Every row gives one point. Before rounding, the points of a table are all equally far from one centre. They may lie mostly on one side of it. Where is the centre, to within rounding?

Points (9 x 2)
[[ -8   6]
 [-32  16]
 [-26  11]
 [-38  35]
 [-10  60]
 [-30  14]
 [  3  10]
 [ 16  30]
 [-31  15]]
Centre: [-11  33]

Points (11 x 6)
[[ 13  60 -29  35  27  14]
 [  6   8 -40   1  22  -6]
 [  3  53 -28   7 -38   3]
 [-19  53   8  24 -22  49]
 [-32  53 -28  15  -5   8]
 [-15  42 -37  29 -18  11]
 [ -7  34   5 -11  -1 -31]
 [ 12   6 -11  49  -4  11]
 [ 28  51 -42  16  28  14]
 [-30  28 -30  13  -3  46]
 [ 28   9 -35   6 -27  10]]
Centre: [ 9 34 -1  2  3 20]

Points (12 x 9)
[[ 12  42 -22  38  27  11  33   3 -34]
 [ 37  49  -9  20  36  -4  41  14 -20]
 [ 19  39  -1  20  46  14  -2   9 -27]
 [ 27  57 -25  29  32 -11  18  11 -22]
 [ 14  27  27  17  30   5  36  18 -14]
 [ 40  60 -20  50  21  11  13   8 -13]
 [  6  30  16  25  41   0  30  18  -4]
 [  2  28 -14  32  28  18  42   3 -14]
 [  7  39  18  23  36  -7  28  13 -27]
 [ 10  50  -6  21  30  -5  42  11 -25]
 [  6  39   3  13  36  11   7   1 -33]
 [ 18  32  -7  28  10  41  36  24 -19]]
Centre: [ 25  33  -2  29  13   6  16  14 -12]

Points (19 x 12)
[[ 33  26 -13 -11   1  -3  43 -21   0  -8   0   2]
 [ 36  -8 -21 -32  -3  29  50 -18  15 -15   9  30]
 [  8  16   7 -19  24  -3   7 -31 -25  -8   2   6]
 [ 25 -10  -1 -16  18   3  -7 -14 -32 -16   9  12]
 [-14  -5 -33 -20  13  27   9 -32  26 -10 -14  11]
 [ -3  -6  -1 -10  13   5  16 -26  29 -20  -3  29]
 [  4  -9  -1 -40  26  12  -5 -31  -5 -26   0  29]
 [ 21 -20  -2 -31  17   5   8  -5 -23  10  20   7]
 [ 25  21  -7  10 -20  15  35  -6  -9 -10  -2  27]
 [ 42   4 -13 -14  13  31  25 -12  14 -18  -2  32]
 [ 28  -7  -4  -4   0  16  -3 -14 -10 -37  -7   8]
 [ 22  10 -22 -19  14   9  34 -36  20  -3   3 -13]
 [ 22  11 -22  -5  30  10 -10 -24  -1   3  -3  29]
 [ 19 -24 -32  -4  -4  14   6  -8 -24 -21 -17  32]
 [ 12   1   5 -19  34  23  28 -22  -8   8  -2  27]
 [ 19  17  -8 -18   1  -7  22 -22   2 -21  -4  55]
 [ 12   0   1 -20   8  16  20   8  -3 -32  -6   2]
 [ 20   1 -11 -60  -4  26   4 -17  16  -3  -3  30]
 [ -5 -13 -29 -12  14   3  17 -10  -4  18  -8  -6]]
Centre: [  8   2 -23 -21  -5  16  16 -24  -7  -8  13  19]

Points (26 x 20)
[[  9   3  23  -2  -3   6 -10 -27  27 -52 -10 -14 -18  27  21 -43 -23  -5
  -14  31]
 [  8   0  23   5   7  26  19 -42   7  -7  14   3 -11  42  51   4 -21   9
   -2  -4]
 [ -5 -13  39 -20   9  19 -13 -42  11 -34 -12 -16 -24  34  16 -24 -16  -7
  -37  20]
 [  8   3  40  13  23  -5 -19 -16  -7 -22 -10   8 -22  30  41 -23 -36 -36
    8  -1]
 [  0  -5  17   4  19  10 -10 -21  39 -47  -5  17 -14  36  50   0 -36 -21
  -45  -7]
 [-11  -7  39  17   9  -9 -20 -13   8 -38 -14  -6 -28  20  39  -8   2   6
   -3  -7]
 [  2   3  32  -1  15  22  -4  -6  16 -24 -11   1  -9  52  36 -27 -43 -36
    6  -6]
 [  2  -5  19 -13   9   2 -15 -21  28 -52 -12 -35 -22  10  51 -11  -4  -8
  -26 -13]
 [-10  -5   3 -11  -3  42  -1   0  46 -35  -7   3  -6  45  22 -14  -9   0
  -20   5]
 [-19  18  -1 -16  12 -21  -3 -30  34  -7   7   7  -5  39  36   0 -29 -11
   -7  48]
 [  4 -17  25   5  41   6   0 -46  23 -13   1  -5   2  35  51  -1 -30  -7
  -35  -8]
 [ -1 -20  22  11  36  -1  23 -20  40 -18  -3 -17   0  48  32   5 -10  -6
  -13  23]
 [ 11 -32  22 -18   1  11   2 -19  26 -18   2 -16 -25  56  43  -8 -15   8
  -25  10]
 [ 11 -30  18 -11  18 -10  43 -13  22 -34  -5  -7 -22   1  37   3 -29  15
  -18  -7]
 [  2   7  12 -17  15 -18  17 -37  26 -34 -17  11 -30  35  49 -14 -17   2
  -12  11]
 [  7 -35  40 -18  27  -1 -28 -43  17 -22  -6  -9  -6  27  14  -2 -24 -21
  -17  30]
 [  0  -1  21  -9  -1  16   1 -46  -3 -47  -4 -11  -4  40  21 -26 -10 -13
   10   8]
 [ 14 -12   7 -22   8  27 -33 -42  20 -17 -19  13 -21  28   2 -18 -23  -8
  -13  15]
 [ 16  -4  17 -10  21   7 -12 -12  18 -41  12 -10  -4  42  23 -47 -25 -29
  -26  39]
 [ 36 -12  38 -18  -6  10  -8  -2  36 -35   0  -5 -10  43  42 -34 -19 -19
  -33  16]
 [ -9 -19   6  23   8  -2 -12 -14   8 -43  -5  -7   5  45  34   5 -36 -29
    8 -14]
 [  2   3  26  -5  25  24  -1 -37  34 -39 -11 -13 -22  26  47 -16 -18 -16
   -5  14]
 [ 21  -8  21  14  31   3 -14 -21  13 -51 -10 -10 -17  36  35 -18   1 -14
  -17 -13]
 [ -1 -16  24  11  12   3 -18 -60  29 -16  11  -1  -5  24  38 -19 -13  13
  -35   9]
 [-21 -13  47  -4   9   9   0 -40  19  -7  15  16 -40  11  15 -17 -37   5
  -30  -3]
 [-20 -24  40   1  13   2  -6 -39  30 -24  -7  11 -23  40  37   2  -2 -33
  -22 -10]]
Centre: [  6   1  14  -6  -1  -4   2  -9  13 -10   7  -1  -1  10  17  -3 -18 -20
 -23   3]
